Each row of a before or after table is a point. The points were changed in one or more steps. Then noise was added and the rows were shuffled. The steps act on how far a point lies along the listed directions, d1 being the first. Name the steps. A step turns or swaps two directions, mirrors them in a line or flattens them onto one, adds a multiple of one to another, or multiplies one. Angles are multiples of 10 degrees, from the lower direction toward the higher: turns from -170 to 170, lines from 10 to 170 but not 90. Use the fewest steps. Two steps may share a direction if one is a turn and the other turns, adds or multiplies; they go together, in the order done. Otherwise the lowest direction goes first.
In the rows, zero is written as 128.

Directions:
(1): [126  87]
(2): [169 126]
Before (9 x 2):
[[ 68 111]
 [115 128]
 [ 86 120]
 [122 129]
 [ 71 104]
 [160 124]
 [102 101]
 [139  79]
 [113 117]]
After (9 x 2):
[[163 113]
 [170  83]
 [170 156]
 [130 122]
 [143 118]
 [149  92]
 [164  77]
 [131 118]
 [121 159]]
Steps: turn d1 and d2 by 110 degrees

Directions:
(1): [177 122 129]
(2): [133 172 150]
(3): [125 106 173]
Before (11 x 3):
[[105 117 102]
 [144 123 139]
 [143 134 139]
 [ 92 121 131]
 [162 137 128]
 [100 120 109]
 [111 124  99]
 [125 122 114]
 [106 110 114]
 [138 107  97]
 [128 103  80]]
After (11 x 3):
[[ 80  81 120]
 [ 87  77 111]
 [157 150 131]
 [120 104 124]
 [ 70 100 126]
 [ 85 104 138]
 [ 57 140 140]
 [144  63 123]
 [120  34 116]
 [192 121 115]
 [160 142 142]]
Steps: multiply d1 by 2; turn d2 and d3 by -70 degrees; multiply d2 by 2

Directions:
(1): [144 150 160 168]
(2): [162  83 133 136]
(3): [158 146 151  88]
Before (13 x 4):
[[112 104 127 176]
 [104 121 109 107]
 [177 115 134 123]
 [201 132 176 147]
 [173 151 185 116]
 [110 120  93 111]
 [111 175 123 167]
 [138 131 145 212]
 [131  87 112 109]
 [131  76 103 112]
 [142 118 140 150]
 [148 126 153 154]
 [ 91 169 130 131]]
After (13 x 4):
[[152 162 145 143]
 [ 99 135 128 158]
 [ 78 184 113 153]
 [122 177 155  98]
 [118 151 136 141]
 [101 110 100  92]
 [153 108 150 156]
 [150  95 115 135]
 [125 207 154 132]
 [139  92 124 126]
 [ 96 144  82 107]
 [159 104 151 166]
 [110 162 138 135]]
Steps: turn d1 and d2 by -90 degrees; multiply d3 by 0.7

Directions:
(1): [173 111 121 115  91 176 120 108]
(2): [117  90 123 178 164 160 114 120]
(3): [134 151  56 124 146 140 142 139]
(4): [136 129 106 172  86  96  94 140]
(5): [132 131 143 128 124 156 124 203]
(6): [136  91 124 144 110 112 193 139]
Before (12 x 8):
[[125 122 142 122 110 104 121 143]
 [150 127 150 123 100 123  98 122]
 [133 136 163  91 134 168 115 145]
 [139 133 127 127 118 109 123  99]
 [ 64 187 158 150 178  55 108 185]
 [153  66 113 170 121 160 144 126]
 [156 121 149 147 121 172  67 133]
 [146 151 100 113 126 132  97  87]
 [131 144 172  71 183 200 160 140]
 [131 126  83 104 119 175 103 138]
 [134 136 110 106 119 143 131 136]
 [152 109 149 122 105 154  85 128]]
After (12 x 8):
[[152 143  20 155 136 135 177 116]
 [144  86 128 118 129 159 155 116]
 [148 116 140 137  91 146 118 174]
 [ 67 164 160 128 160  22 195 161]
 [136 138 148 116 128 140 119 150]
 [116 128 145  98 133 115 137 117]
 [131 123 113 129  94 124 123 120]
 [140  78 105 152  77 130 122 128]
 [144 117 157 108 131 152 146 121]
 [163  73 144 145 128 170 172 112]
 [146 116  85 122 124 137 175 117]
 [142  94 126 155 147 176  78  80]]
Steps: add 0.3 times d1 to d2; turn d3 and d4 by 100 degrees; turn d5 and d6 by 150 degrees

Directions:
(1): [164 123 119 141  86  83  92 132 157]
(2): [167 162 141 104 119 120 186 146 144]
Before (14 x 9):
[[127 105 130 146  93 108  76 110 132]
 [ 70 103 109 127 151 162  68 130 107]
 [124 125 120 126 125 144 119 143 118]
 [126 154 132 112 157 154 168 121 113]
 [ 35  60 117 187 165 162  24  81  70]
 [148 114 116 129  98  94  91 121 146]
 [121 128 124 121 107 120 119 124 134]
 [122  89 103 151 135 118  76 112 125]
 [145 113 117 142  79  82  83 135 152]
 [ 96  97 118 154 132 135  70 133 131]
 [ 95 111 111 153 145 146  83 126  97]
 [124 161 126 134 168 138 162 145 134]
 [189 151 136 105 100 115 138 144 163]
 [161 124 126 128  98  96  92 140 152]]
After (14 x 9):
[[107 125 124 121 118 133 120 120 125]
 [112 149 130 120 162 166 163 141  95]
 [ 93 100 117 131 141 140  91 108 110]
 [100 153 132  86 165 179 171 153 110]
 [145 105 118 138 104 116  56 121 148]
 [ 71  93 118 145 137 142  81 116 104]
 [102 100 122 137 138 138  72 122 117]
 [157 160 119 143 132 101 138 149 157]
 [ 83 108 139 133 142 159 113 104  98]
 [ 88 126 136 125 168 175 147 142 114]
 [130 131 122 121 125 145 132 147 120]
 [ 99 110 118 126 177 163 141 116 102]
 [ 75 157 164 105 213 217 232 121  63]
 [173 159 125 118 113 107 147 128 146]]
Steps: turn d1 and d2 by -90 degrees

Directions:
(1): [ 66 134 133 149 137 182 134 124 125 129 168]
(2): [ 76 142 110 116 108 114 125 116 178 140  79]
Before (8 x 11):
[[ 72 137 132 143 136 171 124 120 124 120 152]
 [165 123 135 120 140 119 130 139 106 113 150]
 [  7 139 129 149 136 178 137 114 148 134 148]
 [ 75 138 121 144 121 139 117 108 128 121 140]
 [167 125 138 124 129 116 127 122 109 117 132]
 [143 121 140 138 141 150 128 143  87 127 170]
 [126 120 129 135 136 148 130 146 117 121 148]
 [160 123 150 129 145 137 132 140  91 124 168]]
After (8 x 11):
[[150 125 133 141 131 122 117 122  87 115 161]
 [164 129 121 110 115  88 119 136 129 135  94]
 [120 138 119 103 123 102 127 127 154 128  97]
 [115 139 121 121 113 113 123 114 148 126  98]
 [153 120 124 121 131 113 130 146 130 123 114]
 [200 102 159 140 163 131 136 146  51 110 187]
 [149 134 126 100 117  87 128 129 141 134  88]
 [184 120 141 130 146 124 120 133  86 113 143]]
Steps: turn d1 and d2 by -120 degrees
